Each point is reached from the start by the listed moves, each made 0, 1 or 2 times, or once backwards (-1), plus a little noise. Is the number of moves made odd or even? Then give how often each move was made.

Moves:
(1): [16 -1]
(2): [-5 24]
Start: [-2 13]
Points:
[-4 13] => even (0, 0)
[27 36] => odd (2, 1)
[ 9 35] => even (1, 1)
[ 4 60] => odd (1, 2)

Moves:
(1): [  1  -7 -14  -5   4  -3   0  -2 -10]
(2): [ 1 -1 12 -2 -2 -9 -9  8  5]
(3): [  4   4  -8 -13   5  10  -7  -8  -9]
(4): [ 27 -15   4   1   3   8 -10 -10   4]
(5): [ 8  9 22  2 24  3  8  4  9]
(6): [-6  6 -6 -5  7  3  7  4  8]
Start: [-7  5  5 12  2 -3 11  3  0]
Points:
[-41  22 -57 -19  27   9  36   2 -20] => odd (2, -1, 1, -1, 0, 2)
[ -4  16 -20 -19  52  13  23   3  -4] => even (2, 0, 1, 0, 1, 2)
[ 29 -29 -23  -4  -1   4 -14  -7   9] => odd (1, 1, 0, 2, -1, 2)
[ 2 12 23 14 60 -9 39 18 14] => even (2, 0, -1, 0, 2, 1)
[-20  44  10  -6  30  24  25  -4  -8] => even (-1, -1, 2, -1, 1, 0)
[ 31 -18 -18   1   8  20  -4 -28 -27] => odd (1, -1, 1, 1, 0, -1)

Moves:
(1): [ 2 -2 -4 -8 -8  0  8 -3 14  1  6 -6  5]
(2): [ 0  1 -4 -3  9 -2 -2  0  1 -7  3  1  0]
(3): [-2  1  3 -4  4  1 -8 -9  1 -6  1  4  0]
(4): [ -2   1  -7   0   2   2  -4  -9  -1 -15   8   0  -3]
(5): [ -4   6   3  -7   3  -3  14  12  -4  -3  14 -15   2]
(6): [ -4   7  -1   5  10   5 -15 -10   8  -8  -1   9  -1]
(7): [ -1  17   2  -4   1 -11 -15   2  -4  21  18  11  20]
(8): [ 5  6  2 -6  5  3 -2 -1  6 -4 10  3 -3]
(9): [  3  -2   2   9  -1 -10  -3  -6  -3   3   0  -1   3]
(10): [  0 -11  -6   0 -14   4  -6   7   2  -2  -8 -10  -7]
(11): [ -3 -10   1   2  -1   0   1 -10   9  -1   1   3  -2]
Start: [-6 -5 -6  6  0 -5 -3  4  5  4  5  1  6]
Points:
[ -5 -27  -9  33  11  -9  -4 -26  43 -13 -13  -1  -4] => even (1, 1, -1, -1, 0, 2, -1, 0, 2, 0, 1)
[-16 -29 -13  38 -11   3   2  10  -9 -28 -19 -27 -22] => even (-1, -1, -1, 1, 1, 1, -1, -1, 1, 1, 0)
[ -4  15   1  15  16 -39 -38 -33  37  60  36  51  58] => even (1, 1, -1, -1, -1, 1, 2, 0, 1, -1, 2)

Moves:
(1): [ 1 -2 -3 -2  6  3  0  3 -2 -8 -2 -7  0 -4 -5  1  6  1 -3  1]
(2): [-5 -1 -4 -4  4 -2  2  0 -2  5  7 -2 -7 -5  8  7  6  6  3 -1]
(3): [ 10  -1 -11  -1  -3  -1  -2   0  -5  -5  -3  -2   5  -9  -2  -3   2   3
  -1  -6]
(4): [-4 -3 -2 -4 -3  2  0 -1  5  0 -3 -4  7  0  5 -6  1  4  7 -5]
(5): [-1 -1 -3 -3 -1  4  7 -4 11 -3 -1  2 11 -6  2 -2  0 -2 -3  1]
(6): [ 4 -1 -1  0  5 -2  1  1  3  0  5 -3  2  1 -3  0  0  1  5  4]
(7): [ -5   4  -6  -4   3   9  -4  -4   0  -2  10  -4   3  -7 -12  -1  -3  -9
   0  -7]
(8): [ 2  4  2 -4  1  1  4  2  1 -8  3  2 -4  1  6 10  1 -4  4 -6]
(9): [-1  0  2  0 -1  3  3  0 -3  2  0 -4  5  3 -3 -4  3  3 -4 -6]
(10): [ 0 -1  2 -3 -6  9 -3  0 -2  6 -2  6  2  1 -4  6  0  0  4  5]
(11): [ -2  -5  -1  -4 -11 -15  -2   0   6   1   2   4   1   0 -14   7   4   1
   5   7]
(12): [ 0  1 -2 -5 -6 -1  0  0 -3  3  5 -9 -7  1  2  3  5 -8 -1  0]
(13): [ 2  0  6 -2 -4  3 -5  8 -2  1 11  7 -4  0  3 -6  4  4  2  1]
(14): [  3  -3  -8   3   1   5  -3 -10  -9 -11   4  -4   6   2  -1   0  -4   3
  -1   2]
(15): [ 0  1 -9  3  2  2  4 -4 -5 -3  0  7 -3 -1 -3  1  1 -4 -3 -7]
(16): [ 11   6  -1  -4  10   9   3 -16   1  -3  -7  -4  -1  -2  -2  -6   7  -4
   3   4]
(17): [  0 -10   9   3  -8   0   1   7   5  -6   0  -4  -1   3  -1   6   3  -2
  -4   1]
(18): [ -1 -13  -3 -11  -4  -8  -3  -6   2  -8  -3   3  -6   1  -5  -8   1  -9
  -3  -2]
Start: [ 1  5  5  0  2 -4  4 -4  0  4  4  3 11  4 -4  3 -4 -7  3 -5]
Points:
[ 13  -3   6   1 -39  50 -15   4 -19   5  40 -30  43   3 -52   6   9 -23
  -6  -9] => odd (0, -1, 1, 0, 0, 1, 2, -1, 2, 2, 0, 2, 1, 1, 0, 0, 2, -1)
[-39 -27 -57 -31  -4 -42  -3 -45  10 -19  53  16  11 -24 -49  11 -12 -30
  -7   1] => even (0, 2, -1, -1, 2, 0, 2, -1, -1, -1, 2, 0, 0, 2, 1, -1, -1, 2)
[ -3 -13 -14 -47  18  46  -3 -60 -11 -19  29 -41  26  12 -27   0   3 -40
  18 -16] => odd (0, 1, -1, 1, 0, 2, 2, 1, 2, 2, -1, 1, -1, 2, -1, 1, 0, 2)
